Every row gives one point. Each copy is the shape, with its points in the same order, turned, moved and blurred by noise. Is it also mirrored, or only turned?
In the rows, zero is written as 128.

Shape (8 x 2):
[[176 123]
 [126  91]
 [ 93 157]
 [154 124]
 [161 130]
 [175  99]
 [108 135]
 [121 108]]
Copy 1 (8 x 2):
[[172 134]
 [122 164]
 [ 90  99]
 [151 132]
 [158 126]
 [170 158]
 [105 120]
 [116 146]]
Copy 1 is: mirrored
Copy 2 (8 x 2):
[[123  85]
 [ 98 133]
 [161 169]
 [127 109]
 [135 101]
 [100  91]
 [137 155]
 [106 146]]
Copy 2 is: only turned

Shape (9 x 3):
[[103 132 134]
 [138 182 103]
 [110  91 151]
 [ 91 162 119]
 [162 112 124]
 [ 82 126 101]
 [144 141 126]
 [149  99 155]
 [138 100 145]]
Copy 1 (9 x 3):
[[143 142 151]
 [105 195 123]
 [164 104 139]
 [132 171 165]
 [123 125  94]
 [115 137 182]
 [128 153 112]
 [156 113 102]
 [153 118 115]]
Copy 1 is: only turned
Copy 2 (9 x 3):
[[111 138 134]
 [174 173 141]
 [ 93 115 107]
 [125 166 156]
 [151 127  89]
 [ 95 172 126]
 [155 137 110]
 [125  98  94]
 [117 109 100]]
Copy 2 is: only turned
Copy 3 (9 x 3):
[[144 140 146]
 [197 114 112]
 [106 151 144]
 [179 132 161]
 [125 136  89]
 [141 106 169]
 [155 138 107]
 [110 163 100]
 [113 151 114]]
Copy 3 is: mirrored

Shape (10 x 4):
[[112  60 156  91]
 [ 73 132 141 146]
 [138 145 122 161]
 [131 142 123 101]
 [106 130 133 109]
 [113 126 113 127]
 [103 143 131 184]
 [137 123 112  90]
 [137  92 131  91]
 [133 125 152 118]]
Copy 1 (10 x 4):
[[121 180 189  76]
 [118 195 126 155]
 [116 128 125 149]
 [122 144 109  98]
 [119 170 125 111]
 [103 158 121 119]
 [111 154 127 181]
 [115 142 123  80]
 [120 148 159  78]
 [142 149 144 116]]
Copy 1 is: only turned
Copy 2 (10 x 4):
[[197 119 166 105]
 [151  98 137 187]
 [121 121  91 152]
 [116 122 142 125]
 [135 106 153 145]
 [129  98 124 143]
 [138 104  90 186]
 [123 118 147 105]
 [154 127 152  97]
 [134 138 142 146]]
Copy 2 is: only turned

Shape (12 x 6):
[[175 152 111 105 157 162]
 [107  95 107 135  88 124]
 [134 102 147 127 173 118]
 [170 123 115 127 123 159]
 [143  81 112 148 119 139]
 [178 165 109 139  81 142]
 [133 154 108 139 148 100]
 [113 163 116 116  99 159]
 [139 115 158 107 131  87]
 [120 118 147 120 120 115]
 [109 141  98 108 166 119]
 [109  89 109  83 144 142]]
Copy 1 (12 x 6):
[[183 118 108 105 106 170]
 [104  85 134 132 167 126]
 [154 125 102 137 118  92]
 [157  86 123 122 116 158]
 [148  71 131 139 147 120]
 [134  88 145 147 113 201]
 [145 146 111 167 136 149]
 [106 112 108 115 134 184]
 [129 142 152 141 110 102]
 [109 120 129 130 121 120]
 [151 155  94 126 158 135]
 [140 117 117  83 165 108]]
Copy 1 is: mirrored
Copy 2 (12 x 6):
[[184 136  80 112 159 157]
 [103 107 154  87 103 155]
 [129 164  90 114  99 120]
 [154 109  96 107 122 175]
 [101 111  97  94 102 165]
 [183  69 125 123 117 169]
 [153 110 112 114 125  97]
 [154 117 162 124 145 153]
 [158 148 120 102  67 118]
 [137 144 134 115  93 133]
 [141 152 122  88 146  98]
 [120 175 127  69 124 154]]
Copy 2 is: mirrored

Shape (14 x 8):
[[110 100 138 145 172 135 101 123]
 [140 131 132 109 124 126 149 122]
 [136 133 169 134 132 105  66 143]
 [149 127 116 137 106  95 114 123]
 [175 119 120 129 117  99 125  98]
 [156 150 102  87 120 124 128 126]
 [109 112 115 170 114 172 102 147]
 [145 142 165 136 113 105 121  93]
 [133 149 113 117  85 106 192 148]
 [108 155  79 159 135 111 138 125]
 [135 169 132 110 102 104  94  83]
 [131 148 103 126 136 151 129  90]
 [178 116 136 176 104  90  91 103]
 [ 91  95 140 121  72 165 143 104]]
Copy 1 (14 x 8):
[[125 115 139 110 130 186  96 116]
 [129 137 142 119 112 112 125 137]
 [175 173 118 140 133 175  84 131]
 [155 142 113 155 115 132 139 115]
 [149 140 129 151  90 119 131  95]
 [159 136 129 117 131  87 128 121]
 [164 120 137  95 129 186 158 160]
 [137 189 111 124  94 143 113 115]
 [117 151 118 144 119  86 178 165]
 [120 124 104 114 157 138 177 108]
 [166 176  78 106 119 118 123 105]
 [141 126 123  81 111 128 135 105]
 [168 162 117 166  79 170 145  90]
 [131 115  95  96  77 150 133 193]]
Copy 1 is: only turned
Copy 2 (14 x 8):
[[107 119  96 151 144 161 113 120]
 [139 136 147 113 134 110 150 136]
 [ 80 105 148 136  98 161 122 113]
 [112 104 136 102 103  88 128 120]
 [113  91 149 102 147  88 125 104]
 [114 158 155 106 127  90 136 130]
 [148 138  76 126  90 146 102 106]
 [115 101 153 118 130 129 172  97]
 [170 135 144 122 102  67 170 152]
 [120 145  85 149 112  74 143 116]
 [ 89 131 150  88 111 103 172  84]
 [130 153 115 107 155 104 146  96]
 [106  59 141 112 111  98 107  75]
 [173 127  99  67 107 147 155 137]]
Copy 2 is: only turned
Copy 3 (14 x 8):
[[118 115 119 106 185 129 117  97]
 [132 128 134 141 134 138 149 145]
 [128  92 153  66 159 147 167 107]
 [140 106 160 107 117 110 131 144]
 [162 102 168 136 139 111 137 137]
 [169 108 108 126 112 127 157 161]
 [125 147 136  72 134 161  83 115]
 [133 103 179 129 132 135 161 102]
 [113 150 144 138  85 121 155 187]
 [126 152 122 110 101  88 110 111]
 [147  76 142 121  93 128 159 101]
 [156 125 119 145 114 133 119 109]
 [162  99 207  99 140 106 124 119]
 [ 85 109 146 147 100 191  90 144]]
Copy 3 is: only turned
Copy 4 (14 x 8):
[[137 156 110 155 155 127 128  95]
 [102 120 132 100 123 142 136 125]
 [188 132 154 142 132 145 148 117]
 [122 124 155 140 109 124 148 148]
 [112 144 132 123 100 138 162 160]
 [110 134 154  99 133 149 118 167]
 [125  79 111 179 162 129 123 128]
 [138 127 132 129  88 164 150 121]
 [ 78  80 154  81  96 111 120 133]
 [ 99 127 137 154 109 107  81 137]
 [131 139 165 140  93 189 119 141]
 [ 97 132 111 138 124 163  99 146]
 [152 131 132 171  87 129 182 158]
 [ 68  72 134 145 145 173 153  97]]
Copy 4 is: mirrored

Shape (12 x 9):
[[154 127 156 151 114 102 120 169 147]
 [120 118 127 121 189 130 146  99 139]
 [175 124 138  90 131 101 103 188 141]
 [ 97  88 119 155 119 129 160  91  78]
 [ 83 103 121 141 121 134 150 163  97]
 [126 166 173  92 123 170 124 112 152]
 [130 124  90 125 147 110 112 141 152]
 [107 130 142 125  94  99 123 151 115]
 [104 116 127  87 116 123 148 140 169]
 [133 173 126  99 201 130 165 103 107]
 [145 143 133 124 118 147 116 117 161]
 [108 142 174 133 132 139 109 104 104]]
Copy 1 (12 x 9):
[[135 131 167 122  83 145 151 157 141]
 [128 139 113 198 135 114 139 126 108]
 [148 167 149 116  81 105 155 142 186]
 [ 98  69 125 159 156 151 169  90 112]
 [ 88  93 166 127 128 101 162 106 114]
 [108 176 115 125 134 151  86 117 130]
 [128 109 121 162 105  93 133 154 154]
 [ 88 110 143 113  92 135 148 123 148]
 [ 85 139 156 166 118 114 110 128 165]
 [145 153  88 187 104 109 123  78  93]
 [135 136 127 134 130 139  98 149 148]
 [ 99 140 101 117 131 158 142 124 104]]
Copy 1 is: mirrored
Copy 2 (12 x 9):
[[168  78 108 107 112 120 136 140 128]
 [123 139 147 133 166 147 149 108 171]
 [176  96 116  87 146 116 108 190 145]
 [ 98 140 127 132 137 180 141  85  80]
 [ 84 100 104 105 135 181 125 126 113]
 [104 119 183  81 122  88 140 139 148]
 [131 112  94 131 161 117 126 141 147]
 [119  80 116  96 135 135 107 123 103]
 [109  79 152 118 177 131 141 157 133]
 [122 166 139  65 183 130 160  98 170]
 [123 116 142 125 129  90 146 145 135]
 [114 129 161  97 107 125 112  96 131]]
Copy 2 is: mirrored
Copy 3 (12 x 9):
[[120  90 109 169 185 119 101 152 154]
 [122 120 104 148  78 124 148 141 156]
 [168 103  92 161 170  90  86 166 137]
 [119 108 182 159  98 168 130 114 114]
 [124 104 135 148 140 175 132 146  86]
 [105 185 117 111 138 127 107 156 167]
 [151  87 101 124 135 110 136 127 145]
 [125 126 142 151 174 123 121 129 107]
 [125 115 127 102 141 108 138 173 124]
 [152 169  99 164  89 137 177 146 167]
 [120 128 119 111 148 124 102 139 170]
 [ 98 163 126 151 123 139 103 117 138]]
Copy 3 is: mirrored

Shape (14 x 11):
[[144 165 119 154  95  99 126 104 144 156 133]
 [138 120 160 141 142  99 109 132 164 147  95]
 [141 174  88 118  84 120 115 124 169 144 156]
 [ 94 137 161 135 100 103 136 157 141  81 150]
 [157 117 137 110 123 113 143 107 161  92 159]
 [139 118  95  88 153 159  86 105 157  77 138]
 [ 83 126 114 106 120 153 153 143 107 126 150]
 [145 165 105 145 139 105 135  98 136  81 106]
 [144 171  94  92  84  91  90  98 133 150 140]
 [141 175 140 122 154 109 112 147 103 119 102]
 [108 108 135 114 127  87 149 125 141 131 107]
 [127  95 148 109  84 144 109 146 106 102 118]
 [ 96 172 150  93 112 166 102 115 124  92  97]
 [135 119 136 108  98 103 152 158 105 151  77]]
Copy 1 (14 x 11):
[[169 112  94 157  82 129 118 150 139  96  94]
 [184 129  97 131 150  92 110 136 135  93 133]
 [166 108 101 142  60 117 113 129 131 152  78]
 [167  76 154 151 137 135 104  85 167 121 123]
 [180 105 147 129 123 145 119 156 135 158 135]
 [163 125 127 117 144 136 163 114  83 190 113]
 [ 98 116 150 115 123 140 129  95 159 128  96]
 [190 122 130 138 104 167 135 115  90 103 125]
 [158 144  85 186  68 131 129 132 133 154  99]
 [146 125  82 138 121 148 118  88 114 100 153]
 [160 149 151 141 129 116 116 124 155 101 132]
 [111 112 140 171 168 124  96 119 123 142 114]
 [151 134 100 145 161 171 111  69 123 142  80]
 [116 157 128 153 124 114  68 121 131  90 136]]
Copy 1 is: only turned
Copy 2 (14 x 11):
[[103 148 144 121 138 154  67 118 101 150 135]
 [104 135 189 140 151 133 140 118 126 144 124]
 [113 128 105  98 158 134  79  92  89 158 113]
 [129 133 108 123 161 170 148 105 141 133 181]
 [133 144 124 159 146 142 138  76  90 112 137]
 [164 109  97 146 159 127 140 102 120  94  81]
 [135 114  85  97 121 113 132 146 113 122 167]
 [117 122 121 174 146 149  80 113 138 114 123]
 [102 185 111  93 166 134  79 116  99 118  88]
 [ 94 138 124 150 163 142 128 177 130 133 117]
 [ 98 145 148 131 145 112 132 116 125 110 165]
 [110 149 113  94 115 163 169 114 139 107 122]
 [110 104 112  96 166 183 130 152 136  73 111]
 [ 47 152 136 101 116 123 144 138 133 129 135]]
Copy 2 is: only turned
Copy 3 (14 x 11):
[[122 111 139 116 135 121 133 130  75 104  94]
 [ 78 150 117 147 112 139 136 139 102  97 139]
 [134  90 122 101 149 115 147  89  77 138 113]
 [ 81  94 136  83 156 155  84 135 121 117 163]
 [117 107 115  92 126 144 115  86 136  78 140]
 [132 111 131 118  98 117 137  61 173 138 163]
 [154  88 116 107 160 140 120 155 149 139 168]
 [103  93 154  99  83 144 136 123 138 115  96]
 [145  81 137 157 140 127 125  82  80 128  99]
 [121 116 139 137  81 167 107 148 106 144 135]
 [ 96 105 114 139 147 163 135 145 137  94 130]
 [113 120  98 132 145 116  64 131 155 132 141]
 [107  57 125 138  90  98  99 136 133 149 168]
 [112 114  73 152 135 161 106 170 125 128 107]]
Copy 3 is: mirrored
Copy 4 (14 x 11):
[[111 109  99 133 132 175 150 117 143 139 139]
 [103 121 106  83 173 115 138 108 121 142 160]
 [132  91  79 121 115 181 136 109 145  89 119]
 [141  97 152  81 127 151 121  98  77 149 109]
 [127 121 117  83  92 142 103  67 133 138 141]
 [152 156 122  70 128 128  80  91 162  76 120]
 [157  99 155 135 107 116  95 136 113 111 125]
 [105 146 121 128 150 162  97  79 146 140 100]
 [166 103  71 118 135 171 154 114 175 126 109]
 [121 144  96 117 164 114 111 122 115 155  83]
 [125  90 139 113 151 112 121  94 135 151 148]
 [185 148 144 105 125 110 148 101 100 121 131]
 [189 149 120 112 174 157  77 124 102 119 121]
 [150 108 113 154 160  89 152  94 102 148 138]]
Copy 4 is: only turned

Shape (17 x 12):
[[145 128 108 147 112 113 154 165 133 156 144  88]
 [114 149 141 160 153 103 147 101 138 135  84 151]
 [162 155 154 145  98 106 126 138  99 182 165 136]
 [153 147 114 105 141  82 114 161 140 148 146 110]
 [145 132 154 106  99 138 106 133 163 161 106 143]
 [160  96 151 158  97  63  88 109 116 121 114 105]
 [ 93 103 114 154 144  72 135 110 121 133 109 122]
 [117 113 106 138 133 127 144 125 114 116 136 108]
 [160 116 141 151  98 111 162 106 107 153 122 158]
 [102 109 153 112  95 110 121 125 148 147 116 141]
 [129 159  95 121  91  82 128 125 158 147 105 161]
 [158 151  99 174 101 113 155 179 114 132 154  82]
 [127  89 151 172  87  94 164 126 179 132 122 150]
 [112  89 144 117 129 109 105 180 146 113 160 128]
 [107 110 119 113 135  98 147 180 120 114 101 156]
 [135 107 132 125 123 137  86 168 173 118 112 141]
 [124 118  94 173 157 130  83 128 174 163 103  92]]
Copy 1 (17 x 12):
[[117 164 138 152 107 105 144 162 164  99 152 137]
 [ 94 133  96 144 118 109  99  87 108 110 139  94]
 [ 80 113 135 102  84  93 129 139 177 100 121 157]
 [143 129 140 127  94  81 129 168 114 108 136 150]
 [111 107 117 119 130 144  79 154 138 125 143 156]
 [ 67 125 134 169  85 145 140 143  93  99  94 159]
 [ 89 124 105 169 108 113 157 125  95 115 147  94]
 [125 145 131 149 119 130 163 126 135 133 134 109]
 [ 60 130 142 108 130 129 132 112 146  95 134 128]
 [ 98  90 116 147 124 144 121 134 125 128 166 147]
 [107  94 162 148 130 100  88 139 117  89 156 111]
 [121 179 161 169 103  87 149 145 182  94 124 144]
 [ 87 120 110 166 146 154 134 111 132  58 165 150]
 [150 104 104 158 137 119 170 151 124 126 135 178]
 [115 124 128 156 170  83 146 125 104 143 158 142]
 [146 115 103 157 159 134 106 162 120 125 118 160]
 [133 146  73 174 106 131 103 186 128 105 114  88]]
Copy 1 is: mirrored
Copy 2 (17 x 12):
[[145 134 137 155 170 151 114 111 150 177 121 128]
 [182 135  93 106  99 137 141 160 130 133 159  92]
 [159  96 137 174 110 129 151 115 105 173  98 142]
 [128 149 131 173 133 132 102  87 117 147 135  99]
 [148 105 127 171 115 102 138 112 148 104 161 137]
 [ 71  83  91 127  95 161 125 128 143 143 134 101]
 [144 144 113  94 122 174 137 121 139 119 137  81]
 [136 153 123 102 147 144 129 129 138 134 122 127]
 [161 104 109 149 113 169 147 161 120 120 117 137]
 [130 115 137 130 122 131 165 115 139  91 156 119]
 [151 159 128 181  97 155 138 132 140 118 177 107]
 [131 142 135 149 163 155 118 124 145 216 127 147]
 [149 100  81 146 155 169 174 141 152 123 171 113]
 [107 124 117 118 161 133 145  69 109 123 160 134]
 [147 143 147 109 151 161 118 120  96 117 180 118]
 [124 117 106 129 137 115 114  86 140 110 192 154]
 [152 145  87 110 103 129 101  72 201 144 148 117]]
Copy 2 is: only turned
Copy 3 (17 x 12):
[[100 138 135 159 136 151 157 141  89 139  78  86]
 [100 116 144 158 132 166 184 117 143 109 160 145]
 [142 149 138 189 149 114 172 125 104 185  91 131]
 [ 88 169 134 134 138 133 145 151 107 174 124  91]
 [123 148 115 159 133  90 156 132 109 109 145 114]
 [106 114 197 167 178 105 134 120 139 124 126  97]
 [ 82  82 156 137 154 163 157 132 132 126 148 115]
 [121 108 147 125 135 168 136 142 117 131 104 108]
 [155 115 166 180 144 125 184 147 115 122 116 135]
 [114 101 130 148 121  94 151 129 112 126 150 107]
 [100 127 121 161 125 110 191 172 162 138 141  98]
 [100 146 151 165 129 164 155 133 113 148  36  89]
 [115  85 165 205 103 129 160 148 101 100 142  92]
 [ 84 118 147 137 116 113  83 147  89 150 119 123]
 [ 76 110 154 107 111 121 151 155 112 122 108 154]
 [ 86 150 129 155 121 105  99 150 119  93 131 121]
 [ 69 137 101 168 187 172 120 139 112  94 127  97]]
Copy 3 is: mirrored
